Each row is a point. Each copy is the shape, with its points in the same order, turned, moved and blurred by noise. Some copies are also mirrored. Which?

Shape (7 x 2)
-0.005, 0.045
0.060, -0.028
0.040, 0.007
0.007, -0.027
-0.034, -0.001
-0.012, 0.009
0.027, 0.030
Copy 1 (7 x 2)
-0.030, 0.010
0.047, -0.045
0.014, -0.033
0.038, 0.008
0.009, 0.041
0.001, 0.023
-0.020, -0.022
Copy 1 is: mirrored
Copy 2 (7 x 2)
-0.022, 0.045
-0.059, -0.044
-0.056, -0.008
-0.013, -0.027
0.020, 0.003
0.005, 0.002
-0.049, 0.025
Copy 2 is: mirrored

Shape (8 x 3)
0.012, 0.030, 0.012
0.021, 0.029, 0.030
-0.014, 0.010, 0.018
-0.018, 0.008, 0.024
-0.009, -0.017, -0.041
-0.022, 0.028, 0.022
-0.028, -0.049, -0.047
0.066, -0.041, -0.015
Copy 1 (8 x 3)
-0.021, 0.022, 0.009
-0.017, 0.041, 0.023
0.008, 0.022, -0.009
0.011, 0.027, -0.014
-0.006, -0.039, -0.023
0.003, 0.040, -0.019
0.027, -0.059, -0.042
-0.001, -0.051, 0.056
Copy 1 is: mirrored
Copy 2 (8 x 3)
-0.026, 0.019, 0.022
-0.035, 0.000, 0.033
-0.044, 0.013, -0.001
-0.052, 0.009, -0.005
0.006, 0.028, -0.043
-0.058, 0.023, 0.009
-0.001, 0.018, -0.077
0.039, -0.035, -0.004
Copy 2 is: only turned

Shape (8 x 4)
0.058, 0.015, -0.014, 0.008
-0.030, -0.010, 0.013, -0.010
-0.009, 0.001, 0.007, -0.032
-0.001, -0.024, -0.010, -0.013
0.004, 0.034, -0.015, -0.012
0.028, -0.026, -0.054, 0.019
0.004, -0.019, -0.038, 0.049
0.086, 0.010, -0.027, 0.019
Copy 1 (8 x 4)
0.001, 0.024, -0.060, 0.007
0.007, -0.012, 0.026, -0.002
-0.019, 0.004, 0.013, -0.013
0.010, -0.023, 0.006, -0.023
-0.006, 0.033, -0.006, -0.011
0.046, -0.002, -0.043, -0.032
0.073, -0.001, -0.027, -0.007
0.006, 0.021, -0.086, 0.000
Copy 1 is: mirrored
Copy 2 (8 x 4)
0.037, 0.014, -0.017, 0.060
-0.013, 0.006, 0.002, -0.022
0.005, 0.028, 0.019, -0.003
-0.007, -0.005, 0.019, 0.015
0.001, 0.049, -0.008, 0.025
-0.021, -0.016, -0.002, 0.069
-0.027, -0.023, -0.035, 0.049
0.046, 0.003, -0.017, 0.090
Copy 2 is: mirrored
Copy 3 (8 x 4)
0.048, 0.015, 0.035, -0.002
-0.029, -0.023, -0.018, -0.024
-0.004, -0.025, 0.009, -0.034
0.011, -0.037, -0.012, -0.003
-0.007, -0.006, 0.035, -0.010
0.038, -0.022, 0.009, 0.046
0.017, 0.000, -0.017, 0.051
0.077, 0.023, 0.039, 0.012
Copy 3 is: mirrored
Copy 4 (8 x 4)
0.065, -0.020, 0.021, 0.001
-0.020, 0.000, -0.016, 0.007
-0.007, 0.000, -0.017, -0.019
0.005, -0.022, -0.029, 0.011
0.031, 0.018, -0.011, -0.015
0.062, -0.035, -0.043, 0.023
0.047, -0.017, -0.024, 0.057
0.097, -0.043, 0.021, 0.001
Copy 4 is: only turned

Shape (12 x 6)
0.027, -0.015, 0.016, 0.075, -0.026, -0.017
0.024, -0.031, 0.015, -0.016, -0.029, 0.055
0.017, -0.004, -0.015, 0.055, -0.009, -0.019
-0.016, -0.014, 0.029, -0.056, 0.025, 0.009
-0.051, 0.025, 0.026, -0.022, -0.002, -0.008
0.060, -0.032, 0.008, -0.054, -0.035, 0.027
-0.047, -0.020, 0.050, -0.054, -0.010, -0.025
-0.010, 0.007, 0.029, -0.037, -0.019, -0.026
-0.028, 0.010, 0.013, -0.041, 0.011, 0.007
0.002, -0.045, -0.039, 0.052, 0.004, -0.028
-0.018, -0.030, 0.025, -0.045, -0.004, -0.012
0.010, -0.020, -0.011, -0.007, -0.047, 0.022
Copy 1 (12 x 6)
-0.007, 0.027, 0.006, 0.047, 0.078, -0.023
0.005, 0.020, -0.015, 0.045, -0.008, 0.050
-0.011, 0.024, -0.008, 0.008, 0.072, -0.012
0.009, -0.027, 0.023, -0.018, -0.030, 0.033
-0.052, -0.025, 0.026, -0.018, -0.012, 0.005
0.039, 0.029, -0.042, 0.032, -0.038, 0.024
-0.015, -0.065, 0.018, 0.003, -0.035, -0.003
-0.015, -0.017, 0.002, -0.004, -0.023, -0.018
-0.021, -0.015, 0.014, -0.024, -0.020, 0.026
0.007, -0.009, -0.027, -0.002, 0.094, 0.007
0.006, -0.041, -0.001, 0.001, -0.019, 0.012
-0.016, 0.014, -0.041, 0.029, 0.008, 0.024
Copy 1 is: only turned
Copy 2 (12 x 6)
0.058, 0.023, -0.042, 0.030, -0.017, -0.025
0.012, 0.009, 0.014, 0.013, -0.077, 0.034
0.038, 0.020, -0.041, 0.005, 0.005, -0.006
-0.035, -0.021, 0.043, 0.028, -0.013, 0.033
-0.040, 0.037, 0.039, 0.032, 0.014, 0.007
0.018, -0.025, 0.044, -0.026, -0.082, 0.012
-0.061, -0.004, 0.049, 0.035, -0.011, -0.022
-0.017, 0.008, 0.044, 0.011, -0.008, -0.023
-0.037, 0.008, 0.040, 0.018, 0.000, 0.028
0.010, -0.006, -0.076, 0.002, 0.001, -0.007
-0.039, -0.017, 0.031, 0.017, -0.029, -0.004
0.000, 0.025, -0.002, -0.012, -0.059, 0.006
Copy 2 is: only turned

Shape (12 x 9)
0.005, -0.033, 0.036, -0.010, 0.014, 0.002, -0.018, 0.003, -0.011
0.009, 0.031, -0.027, 0.033, -0.011, -0.021, 0.072, 0.025, 0.000
-0.079, -0.040, 0.059, 0.045, 0.013, 0.009, -0.031, 0.016, 0.002
0.008, 0.032, -0.033, 0.037, 0.010, 0.002, 0.009, 0.020, 0.007
-0.050, -0.044, 0.067, 0.040, 0.002, 0.065, 0.027, 0.001, -0.045
0.036, -0.030, 0.016, 0.010, -0.028, -0.004, 0.020, -0.023, -0.015
-0.016, 0.009, 0.023, -0.049, 0.007, 0.024, 0.022, -0.034, 0.042
0.006, -0.030, -0.021, -0.007, 0.006, -0.008, -0.026, 0.020, -0.032
-0.019, 0.017, 0.009, 0.025, -0.064, 0.030, -0.032, 0.006, 0.007
-0.012, 0.070, 0.044, -0.019, -0.042, -0.015, 0.014, 0.044, 0.013
-0.009, 0.023, -0.023, -0.042, -0.030, -0.017, -0.016, -0.029, -0.015
-0.036, -0.028, -0.029, -0.009, -0.003, 0.015, 0.012, 0.019, 0.015
Copy 1 (12 x 9)
-0.028, -0.046, 0.021, 0.012, 0.014, 0.014, 0.017, -0.003, -0.001
0.008, 0.052, 0.008, 0.007, -0.028, -0.058, 0.040, 0.015, -0.027
-0.066, -0.046, 0.026, 0.087, -0.044, 0.042, 0.018, -0.006, -0.029
0.009, 0.037, -0.011, 0.038, -0.002, -0.025, 0.009, 0.028, -0.026
-0.018, -0.074, -0.016, 0.041, -0.053, 0.025, 0.075, -0.022, -0.062
-0.003, -0.044, 0.008, -0.017, -0.022, -0.041, 0.008, -0.006, -0.006
-0.005, 0.010, 0.000, -0.012, -0.012, 0.042, 0.032, -0.029, 0.042
-0.051, -0.024, -0.004, -0.007, 0.020, -0.008, 0.002, 0.039, -0.032
0.021, -0.024, 0.004, 0.015, -0.058, 0.036, -0.024, 0.036, -0.018
0.034, 0.034, 0.074, -0.001, -0.036, 0.028, 0.032, 0.041, -0.005
-0.013, 0.016, 0.007, -0.048, -0.004, 0.035, -0.017, 0.008, -0.011
-0.047, 0.009, -0.035, 0.009, -0.029, 0.004, 0.032, 0.034, 0.001
Copy 1 is: only turned
Copy 2 (12 x 9)
0.001, -0.010, 0.034, -0.021, 0.002, 0.017, 0.003, 0.011, -0.016
-0.024, 0.050, -0.056, 0.030, 0.040, -0.007, -0.002, -0.013, 0.016
-0.027, -0.064, 0.035, 0.003, -0.020, -0.006, -0.001, 0.065, 0.036
-0.006, 0.000, -0.041, 0.029, 0.048, -0.024, 0.020, -0.018, -0.004
-0.043, -0.005, 0.036, 0.036, -0.028, 0.053, 0.032, 0.065, 0.025
0.017, 0.037, 0.004, 0.003, -0.018, 0.026, -0.013, -0.007, -0.026
-0.005, -0.013, 0.017, -0.024, -0.014, 0.029, 0.020, -0.070, 0.049
-0.009, -0.027, -0.002, -0.024, 0.032, 0.018, -0.005, 0.005, -0.048
0.029, -0.039, -0.057, 0.012, -0.030, 0.009, 0.029, 0.020, 0.010
0.005, 0.022, -0.066, -0.059, -0.002, -0.014, 0.046, 0.003, 0.046
-0.016, -0.016, -0.040, -0.037, -0.024, 0.010, 0.002, -0.052, -0.030
-0.020, -0.039, -0.018, 0.001, 0.032, 0.042, -0.021, -0.011, 0.013
Copy 2 is: mirrored

Shape (16 x 11)
-0.052, -0.020, 0.022, -0.032, 0.026, -0.015, -0.015, -0.016, 0.011, -0.091, 0.044
-0.017, 0.039, 0.031, -0.018, -0.007, -0.013, 0.019, -0.001, 0.021, 0.005, 0.072
0.034, -0.017, 0.011, 0.018, 0.009, -0.078, 0.014, -0.030, -0.026, 0.004, 0.028
-0.010, 0.018, -0.057, -0.002, 0.043, -0.003, 0.007, 0.005, 0.017, -0.013, -0.022
-0.014, 0.003, -0.011, 0.002, 0.014, 0.038, -0.010, 0.012, -0.020, 0.009, -0.028
0.029, -0.028, 0.008, -0.030, 0.019, -0.028, -0.014, 0.002, -0.027, 0.067, -0.033
0.034, -0.022, 0.011, 0.013, -0.042, -0.009, 0.000, -0.022, 0.011, 0.016, 0.001
-0.006, -0.010, -0.002, -0.040, -0.063, -0.022, 0.030, -0.030, -0.007, -0.032, 0.039
0.036, 0.064, 0.002, 0.000, -0.026, -0.031, -0.054, 0.032, -0.058, -0.008, -0.036
0.069, 0.047, 0.004, 0.002, -0.070, 0.033, 0.065, 0.041, -0.015, -0.013, 0.024
-0.037, -0.007, 0.029, 0.001, 0.060, -0.031, -0.006, 0.017, 0.028, 0.025, -0.034
-0.052, -0.007, -0.005, -0.012, -0.024, 0.011, 0.026, 0.017, -0.048, -0.016, 0.042
-0.044, -0.002, -0.004, 0.015, -0.009, 0.000, -0.025, 0.038, -0.032, 0.000, -0.006
-0.019, 0.007, 0.011, 0.015, 0.029, -0.030, 0.063, -0.027, 0.018, 0.013, -0.009
-0.011, 0.029, 0.018, -0.001, 0.026, 0.019, 0.023, -0.025, 0.014, 0.045, -0.012
0.022, 0.023, -0.016, 0.003, -0.021, -0.029, 0.008, -0.029, 0.042, -0.009, -0.017
Copy 1 (16 x 11)
-0.073, -0.034, -0.026, -0.026, 0.008, -0.009, -0.029, 0.007, -0.032, -0.052, 0.059
-0.003, -0.022, 0.000, -0.044, -0.016, -0.029, 0.020, 0.029, -0.015, 0.032, 0.073
0.030, -0.037, 0.019, 0.002, 0.010, -0.071, 0.002, -0.051, -0.002, -0.010, 0.028
-0.022, 0.043, -0.041, -0.010, 0.031, -0.006, -0.019, -0.019, 0.007, 0.027, 0.002
-0.028, 0.034, 0.011, 0.021, 0.006, 0.008, -0.008, 0.018, -0.026, 0.023, -0.019
0.003, -0.019, 0.029, 0.025, 0.015, -0.067, -0.015, 0.004, -0.003, 0.064, -0.049
0.022, -0.039, 0.020, 0.003, -0.022, 0.001, 0.022, -0.016, 0.006, 0.021, -0.001
-0.023, -0.050, 0.012, -0.057, -0.031, -0.010, 0.042, -0.031, -0.030, -0.011, 0.016
0.065, 0.024, 0.023, -0.044, 0.000, -0.021, -0.031, 0.032, -0.039, -0.018, -0.047
0.048, 0.007, 0.031, -0.052, 0.016, 0.029, 0.103, 0.031, -0.017, 0.004, 0.004
-0.032, 0.018, -0.016, 0.026, 0.007, -0.059, -0.038, 0.036, 0.036, 0.034, 0.018
-0.046, 0.005, -0.004, -0.016, -0.026, -0.025, 0.047, 0.003, -0.070, -0.003, 0.022
-0.008, 0.020, -0.019, 0.023, -0.034, -0.022, 0.002, 0.026, -0.046, 0.000, -0.015
-0.022, 0.026, 0.014, 0.001, 0.002, -0.038, 0.023, -0.022, 0.046, 0.020, 0.045
-0.014, 0.028, 0.037, -0.006, -0.001, -0.015, -0.008, 0.011, 0.018, 0.066, 0.030
0.016, -0.008, -0.001, -0.033, -0.009, 0.001, -0.004, -0.021, 0.044, 0.019, 0.002
Copy 1 is: only turned
Copy 2 (16 x 11)
-0.098, 0.007, 0.010, -0.058, 0.023, -0.067, 0.005, 0.002, 0.013, -0.034, 0.017
-0.018, 0.079, -0.011, -0.020, 0.026, -0.026, 0.011, 0.001, 0.017, 0.003, 0.058
0.009, -0.012, -0.043, 0.004, 0.008, -0.040, 0.002, -0.061, -0.028, -0.003, 0.035
-0.009, 0.001, -0.021, -0.012, 0.009, 0.003, 0.018, -0.001, 0.065, -0.037, -0.052
-0.012, 0.010, 0.008, 0.000, 0.012, 0.025, 0.009, 0.019, 0.005, -0.006, -0.044
0.032, -0.025, -0.017, 0.028, 0.003, 0.012, -0.050, 0.014, 0.006, 0.031, -0.003
-0.001, -0.006, 0.010, 0.024, -0.029, 0.006, -0.004, -0.036, 0.000, -0.006, 0.039
-0.037, 0.004, -0.006, -0.043, -0.026, -0.010, 0.038, -0.022, 0.014, 0.019, 0.068
0.001, 0.046, -0.029, -0.012, -0.084, 0.000, -0.036, -0.009, -0.033, 0.004, -0.045
0.063, 0.063, 0.034, -0.036, -0.070, 0.016, 0.078, 0.000, -0.012, -0.007, 0.031
-0.017, 0.012, -0.004, 0.054, 0.036, -0.051, -0.021, 0.020, 0.041, 0.005, -0.033
-0.042, 0.020, -0.017, -0.032, 0.015, 0.000, 0.053, 0.028, -0.022, 0.012, 0.023
-0.042, 0.022, -0.021, 0.016, -0.010, 0.013, 0.015, 0.038, -0.021, -0.013, -0.028
0.005, 0.019, -0.005, 0.021, 0.040, -0.040, 0.040, -0.036, 0.043, 0.020, -0.002
0.010, 0.039, 0.009, 0.018, 0.036, 0.011, 0.000, -0.012, 0.034, 0.021, -0.010
-0.010, 0.012, 0.002, 0.017, -0.035, -0.011, 0.010, -0.051, 0.058, -0.010, 0.009
Copy 2 is: only turned
Copy 3 (16 x 11)
0.046, -0.038, 0.042, 0.034, 0.025, -0.019, 0.052, 0.007, 0.038, -0.044, -0.060
0.033, -0.012, 0.026, 0.028, -0.018, -0.015, 0.034, 0.033, 0.017, 0.020, 0.028
0.019, 0.006, 0.025, -0.024, 0.022, -0.085, 0.037, -0.019, -0.038, -0.027, 0.031
0.012, 0.034, -0.021, -0.023, 0.015, -0.004, -0.029, -0.016, 0.026, -0.028, -0.028
-0.025, -0.001, 0.017, -0.028, 0.021, -0.001, -0.035, 0.017, -0.002, 0.006, -0.040
-0.029, 0.008, 0.024, -0.086, 0.037, -0.072, -0.007, -0.003, 0.002, 0.035, 0.002
0.008, -0.013, 0.021, -0.046, -0.037, -0.046, 0.013, -0.007, -0.044, 0.004, -0.008
0.028, 0.004, 0.017, 0.028, -0.032, -0.057, 0.060, -0.008, -0.030, 0.032, -0.044
-0.046, 0.051, 0.045, -0.014, -0.011, -0.083, -0.044, 0.061, -0.013, -0.023, -0.026
0.018, 0.049, -0.012, 0.003, -0.049, -0.007, 0.016, 0.086, -0.077, 0.035, -0.009
-0.035, -0.012, 0.022, -0.052, 0.027, -0.005, 0.014, -0.010, 0.058, -0.028, 0.008
-0.012, -0.022, -0.001, 0.057, 0.022, -0.021, 0.015, 0.017, -0.022, 0.023, -0.040
-0.048, -0.028, 0.004, 0.005, 0.011, -0.038, -0.023, 0.027, 0.001, -0.009, -0.035
-0.008, 0.025, 0.010, -0.023, 0.007, 0.015, 0.041, -0.037, -0.005, -0.006, 0.025
-0.002, 0.012, 0.038, -0.028, 0.001, 0.019, -0.018, -0.015, 0.008, 0.026, 0.014
0.014, 0.033, 0.010, -0.033, -0.050, -0.028, 0.015, -0.018, 0.001, -0.017, -0.011
Copy 3 is: mirrored
Copy 4 (16 x 11)
-0.086, -0.022, -0.004, -0.023, 0.005, -0.014, 0.002, -0.041, -0.008, -0.028, 0.073
-0.017, 0.048, 0.031, -0.005, 0.031, -0.043, 0.012, 0.001, 0.022, 0.003, 0.047
0.030, -0.013, -0.004, 0.016, -0.009, -0.079, 0.013, -0.004, -0.049, 0.000, 0.024
-0.016, -0.004, -0.047, -0.035, 0.030, -0.009, 0.018, 0.016, 0.008, -0.046, -0.029
-0.002, 0.003, -0.004, -0.006, 0.013, 0.042, -0.016, 0.012, -0.001, -0.016, -0.028
0.034, -0.046, 0.031, -0.006, -0.001, -0.027, -0.023, 0.032, -0.016, 0.024, -0.050
0.030, 0.006, 0.011, 0.015, -0.053, -0.026, 0.010, 0.009, 0.009, 0.004, 0.001
-0.023, 0.047, 0.013, -0.038, -0.055, -0.045, 0.003, -0.027, -0.016, 0.010, 0.027
0.018, 0.021, 0.021, 0.013, -0.016, -0.014, -0.072, 0.065, -0.043, -0.075, -0.011
0.067, 0.098, 0.032, -0.044, -0.039, 0.016, 0.021, 0.041, -0.007, -0.028, 0.036
-0.031, -0.052, 0.029, 0.013, 0.047, -0.013, 0.032, 0.021, 0.004, -0.021, -0.031
-0.040, 0.056, 0.002, -0.020, 0.009, 0.019, -0.005, -0.011, -0.042, 0.028, 0.020
-0.039, 0.016, 0.001, 0.020, 0.002, 0.022, -0.015, 0.034, -0.030, -0.004, -0.013
0.006, 0.005, 0.012, -0.004, 0.031, -0.035, 0.066, -0.024, -0.008, -0.017, -0.023
0.019, 0.012, 0.029, 0.005, 0.036, -0.006, 0.015, -0.014, 0.033, -0.014, -0.034
0.009, 0.013, -0.008, -0.010, -0.031, -0.052, 0.023, 0.008, 0.023, -0.050, -0.017
Copy 4 is: only turned
